Each row is a point. The last column is the point's height on a tilted bowl or saddle (a function of degree 2), plus a little noise. Along how many of its main directions does it bend up, bend down or stay straight?

Points (16 x 4):
[[ -3.7  -2.7  -0.8  -4.5]
 [  5.3   4.7  -2.8  -4.6]
 [ -0.9  -2.7  -0.4  -3.9]
 [  0.6  -0.5  -5.4  -4.5]
 [ -5.1   2.3  -2.1  -4.2]
 [  4.5  -3.7  -4.8  -3.8]
 [  2.6  10.3   2.7  -3.7]
 [  5.1   4.5   2.7  -2.4]
 [ -7.6  -3.5   0.6  -5.8]
 [  5.2  -2.4  -4.2  -3.8]
 [ -2.7  -1.7   0.0  -4.0]
 [ -1.2   0.1  -1.9  -3.7]
 [  1.0   4.7   2.2  -2.8]
 [-13.7  -2.5  -2.3  -6.7]
 [  1.2  -4.0   0.5  -3.9]
 [ -0.6   2.8   8.0  -2.7]]
Directions: 0 up, 1 down, 2 straight

Points, 22 rows:
[[  1.7  -3.3   0.1   5.3  -2.5]
 [ -2.3  -8.2   2.2  -3.8  -1.7]
 [ -4.2   4.9   0.1   2.2  -2.3]
 [ -3.2   3.9   5.1   5.8  -4.2]
 [  0.2  -1.8   4.2   5.7  -2.3]
 [ -1.8   0.6   6.7   2.9  -1.9]
 [ -7.3  12.5   1.6  -3.6 -11.3]
 [  3.1  -4.5  -1.4  -6.0  -2.4]
 [  3.7  -1.2  -6.5   4.1  -5.4]
 [  2.1   1.4   8.0  -6.5  -3.7]
 [ -1.6  -1.6   2.8  -2.0   0.5]
 [  2.9   4.3  -2.9  -0.3  -2.6]
 [ -3.0   4.7   2.1  -4.5  -2.4]
 [ -2.5   2.2   0.9  -3.2  -0.5]
 [ -2.9   3.4  -1.6   3.4  -2.1]
 [  1.5  -4.2  -0.8  -4.0  -0.7]
 [ -2.5  -5.3  -7.4   4.5  -6.3]
 [  5.0   3.1  -8.5  -2.7  -7.8]
 [  4.4  -1.1   0.2  -4.3  -1.5]
 [  7.4  -2.8  -4.4  -3.2  -5.5]
 [  3.2  -2.0  -2.7  -7.7  -3.7]
 [  3.5  -1.5   2.1   5.0  -1.9]]
Directions: 0 up, 4 down, 0 straight

Points, 46 rows:
[[ -0.4  -0.3  -2.6  -2.8  -3.9   1.1   0.8]
 [ -0.9   0.6   1.3   0.5   5.1   2.5   1.6]
 [ -0.6  -4.8   3.8   0.7   0.3  -5.8   0.7]
 [ -0.3   1.6  -0.7   4.5   1.0  -3.4  -1.6]
 [  2.4   0.2  -4.1   5.4  -3.0  -2.7   0.0]
 [ -1.8   4.1  -0.4  -0.1  -4.5   6.8   2.7]
 [ -1.5   0.3  -1.0  -4.3   0.5   5.6   0.1]
 [ -4.3   5.0  -2.4   5.1  -9.3   3.5  -8.2]
 [ -0.8   1.2   0.7   1.9  -6.4  -2.6  -2.1]
 [  9.0   0.4   9.3   6.1  -2.6  -0.9   8.1]
 [  3.5  -3.0  -2.4   4.1   3.8   2.5   2.1]
 [ -1.7   1.4   5.5  -0.2   7.7   6.8   6.4]
 [  0.3  -3.8   7.1   6.3  -1.9  -0.6   0.3]
 [  8.4  -2.3   3.9  -4.9  -7.2  -4.9   6.0]
 [ -6.7   4.2   1.4   3.3   4.0  -0.3   2.6]
 [  2.3   5.4   2.6  -0.1   0.2   6.7   7.5]
 [  7.8  -6.0   6.8   0.8   0.8   4.8  -2.3]
 [  6.9   0.3   2.9  -6.1  -1.4  -0.5  -0.8]
 [  5.2  -0.6  -1.8  -0.2  -5.1  -0.5   2.3]
 [  2.8  11.2  -3.8  -2.0   5.8  -4.1  -6.8]
 [ -7.9   5.5   0.7   5.9   0.0   3.8   0.1]
 [ -1.1   5.9   0.2   8.3   5.1  -6.0  -6.2]
 [ -1.9  -2.2   3.9  -3.7   5.1  -4.5  -3.0]
 [ -4.4   0.4  -0.4   5.5  -0.9  -4.3  -3.2]
 [  2.2   0.1  -5.3  -4.6  -9.5   9.8   2.5]
 [ -5.4  -2.8   3.9  -3.6   6.8   1.5  -0.7]
 [  4.6   0.2  -4.1  -6.3  11.3  -0.1 -10.7]
 [  3.7  -2.5   1.8   0.2   5.2  -2.4  -2.5]
 [ -0.9   4.3   3.5  -1.9   0.2   3.0   3.7]
 [ 10.1  -1.6  -1.9  -4.2  -4.0   1.9   3.3]
 [  4.3   8.2  -0.6  -1.3  -9.0  -0.4   5.2]
 [  0.5   2.1   3.0  -2.5   7.0   5.3   2.8]
 [  2.1  -1.1  -9.2  -5.8   2.0  -3.1   2.1]
 [  1.3  -5.6   0.0  -0.2   7.3   5.2  -5.0]
 [ -5.8   4.6  -0.6   2.4  -1.4   2.0   0.2]
 [  0.2  -4.2  -1.7  -3.9   1.1   3.3  -4.8]
 [  3.5   4.1  -6.6   3.9  -6.9   2.4   3.7]
 [ -5.4  -0.5   4.6   2.0   5.1  -0.4   3.2]
 [  2.4   1.1  -6.0   2.7   0.5   6.1   5.4]
 [ -1.5  -6.5   1.1  -6.2  -0.7  -3.3  -3.0]
 [ -2.9  -9.4   1.1   1.4  -3.7  -0.8  -4.4]
 [  3.2  -6.9  -3.1  -2.5   0.3  -0.2  -3.6]
 [ -4.5   3.6  -5.7  -0.4   3.1   5.4   7.6]
 [  0.3  -9.0  -1.4   4.0   0.5  -3.8   1.4]
 [ -0.3   2.7   0.2  -1.9  -1.2  -2.9  -0.6]
 [  5.5  -0.2   4.8  -0.4  -2.9  -3.1   1.5]]
Directions: 4 up, 2 down, 0 straight

Points (74 x 9):
[[  2.9  -4.5   4.4  -0.4  -0.3  -4.6  -6.9  -2.2   0.8]
 [ -2.6  -4.1  -1.4   1.1   4.0   4.8  -5.7   2.7   0.5]
 [ -2.3   3.3   2.9   2.0  -3.9  -7.2  -3.0  -2.1  -0.4]
 [ -2.0  -2.4  -2.6   1.9  -4.9   1.7   1.8   1.9   1.2]
 [  4.7  -2.8   0.9   0.2  -3.0  -2.6  -2.3   3.5   0.5]
 [ -2.1   1.8  -0.5   7.8 -10.1  -6.1   5.0   8.1   6.5]
 [ -6.1  -5.5   3.3   1.8  -0.7   4.2   4.7  -0.8   0.2]
 [ -4.4  -0.3  -0.3   6.6   0.3  -7.9  -0.1 -11.9   3.0]
 [ -1.4   7.1  -5.4  -3.8  -1.5   8.5  -3.5  -5.4  10.7]
 [ -1.8   2.6  -1.6  -4.7  -2.5   5.4   1.3   5.4   3.4]
 [  4.2  -1.2   2.4   2.6  -1.3  -3.5   2.0  -0.7  -0.4]
 [  1.9   5.5  -1.6   8.1  -2.2  -2.3   1.0  -1.7   0.9]
 [  5.5  -5.8   5.1  -5.1  -1.7  -0.1  -6.7  -2.3   3.5]
 [  5.5  -0.7  -1.3  -1.8  -4.7   5.9  -2.3   0.8   6.1]
 [  2.8   1.0  -1.6   7.2   2.7  -3.3   0.7   3.4  -1.5]
 [ -1.9   2.4   4.0   4.0   3.8  -7.4  -2.8   3.2  -2.4]
 [  2.4   1.6   2.5  -0.4   4.2  -2.9   7.6   2.9  -1.3]
 [ -2.5  -1.1   4.3  -0.1   2.2  -1.0 -11.0  -1.2   1.8]
 [  1.6  -1.7  -8.9  -3.6  -5.0  -2.0   6.9   6.6   6.4]
 [ -1.5  -1.6  -0.5  -3.9   4.7   1.3   5.3   2.3  -1.1]
 [ -0.7   3.2   2.6   2.9   4.7  -0.2   2.8   7.3  -3.4]
 [ -7.8  -2.9   5.9  -2.2  -2.8   1.8  -0.3   1.7   0.8]
 [ -6.1   3.6   1.3  -8.5  -2.8   1.8   1.2   2.5   4.1]
 [  1.6  -0.6   0.6  -4.6   5.0   1.7   5.8  -1.6   0.9]
 [ -4.8  -1.3  -0.8   0.5   8.4  -1.2   3.5   0.1  -3.2]
 [ -0.1  -3.2   1.2  -3.3   4.2   1.0  -2.4   0.3  -0.5]
 [ -4.0   6.7   7.1   7.1  -1.3  -2.9  -6.4   3.9   0.9]
 [ -2.0  -1.3   1.3   1.3   6.0   3.7   7.2  -0.2  -2.7]
 [  9.5   6.4   7.5   0.3   0.4  -0.7  -8.5   7.9  10.5]
 [ -5.5   0.0   7.1  -1.2   1.7  -0.6   6.7   1.0  -1.5]
 [  2.3   4.5  -6.3  -1.3  -2.8   2.9   1.3   5.9   5.5]
 [  0.1   0.1  -1.7  -6.4   2.8   1.5   2.0   2.1   1.3]
 [ -4.6  -4.1   0.1 -11.0  -2.5  -1.5  -0.3  -2.2   3.8]
 [ -3.9  -6.2   3.0  -0.4  -9.2  -2.8  -1.5  -5.7   3.8]
 [  0.7   5.9  -3.0   3.4  -1.5   4.7   5.3  -0.9   1.9]
 [ -1.5   1.9  -1.0  -2.4  -1.5 -10.5   8.9  -3.1   2.5]
 [ -0.1   7.8   1.9   0.6   1.9  -0.7  -1.4   3.9  -0.9]
 [  5.8  -4.4  -8.1   4.9   2.9   2.0 -10.7   0.6   8.8]
 [ -3.2   1.4  -3.5  -9.1  -2.5  -3.9   0.2   0.0   3.7]
 [ -0.8  -2.2   0.7   2.6  -0.8  -4.2  -6.0  -5.5   0.1]
 [  2.4   0.5   2.7  -0.6   1.9  -0.5   0.3  -4.1  -0.3]
 [  2.1   2.9   8.2   5.5   4.1  -1.4  -0.8  -2.7   0.0]
 [ -4.1  -1.5   7.1  -0.9  -6.4   1.7  -6.4  -3.4   3.2]
 [  1.7  -0.8  -2.5   0.5  -5.4  -1.5   3.2   6.7   1.7]
 [  0.8   5.1   2.4   0.1   8.2   8.5   1.8   0.5   0.6]
 [  1.3  -1.3  -7.9   3.1   1.4  -7.8   2.4   1.1   0.2]
 [  2.2  -3.7  -2.1  -7.7   2.0   0.9  -1.1   5.5   2.5]
 [ -2.8   3.5  -0.7  -0.3   5.5  -8.6   1.1   2.4  -2.1]
 [  2.4   0.2  -2.7  -0.8   4.5  -0.4  -5.2  -1.5   1.3]
 [  1.2  -5.0   0.4  -0.8   2.9   3.9  -4.0   4.6   0.7]
 [ -4.0   6.0   1.7   6.4   3.6  -1.4   1.4   1.0  -4.3]
 [ -2.3   2.2  -0.7  -0.5   5.0   3.4   5.2  -0.2  -2.1]
 [ -3.1   6.9   1.0   3.2  -1.8  -2.3   2.5   1.1  -1.6]
 [  0.8   0.4   2.0  -7.9  -6.4  -3.5  -1.8   3.8   2.2]
 [  3.1   0.1   5.2  -0.5  -3.8   5.7  -0.3   3.6   2.5]
 [ -4.8   6.8  -0.1   0.5  -0.8  -5.7  -8.8   1.5   1.4]
 [  5.5   1.4  -0.8  -8.0  -8.1  -0.2   3.4   3.8   7.2]
 [ -0.4  -3.8  -3.6   7.3   3.3   2.5   5.3  -3.7  -0.2]
 [ -4.2   4.4  -3.0  10.4  -4.0   1.7  -2.8  -1.2   3.2]
 [  3.6  -2.3   3.7  -3.2  -5.7   5.9   0.4  -4.1   4.9]
 [ -2.1   1.7   2.0   2.4   4.5   7.1  -0.4  -2.3  -1.0]
 [  6.8   0.9   1.6   3.1   1.3   0.5  -5.4  -0.6   3.2]
 [  8.4  11.5  -4.5  -4.4  -3.7   6.7   0.7  -6.3  18.7]
 [  7.7  -8.7   2.8   6.1   6.0  -1.7   2.3   7.2   4.9]
 [ -2.0   0.0   4.2   1.9   0.7  -6.2  -4.0  -0.3  -1.8]
 [ -1.5  -2.6  -1.6  -1.5   4.2   0.5   3.8   2.1  -2.2]
 [ -8.1  -0.2   3.3   8.6  -4.8 -11.1  -1.0  -4.7   5.0]
 [  3.5   1.9  -5.3   1.0   0.0  -2.8   2.6   4.4   1.0]
 [  3.1  -0.6 -10.2   6.9   4.9  -3.7  -1.3  -3.3   3.1]
 [-11.6   8.6  -0.2  -3.4   2.7  -3.1  -6.1   1.9   4.8]
 [  2.0   4.2   2.4   2.1   1.7   1.1   4.4  -0.4  -1.5]
 [  9.5   2.2   2.9   3.1   0.5  -0.3  -4.7  -5.2   6.6]
 [ 10.7  -1.5   1.5  -1.9  -3.0  -2.9   0.5  -3.6   6.1]
 [ -4.3   0.0   2.2   1.6  -1.3  -7.4  -8.5  -1.0   0.0]]
Directions: 7 up, 0 down, 1 straight
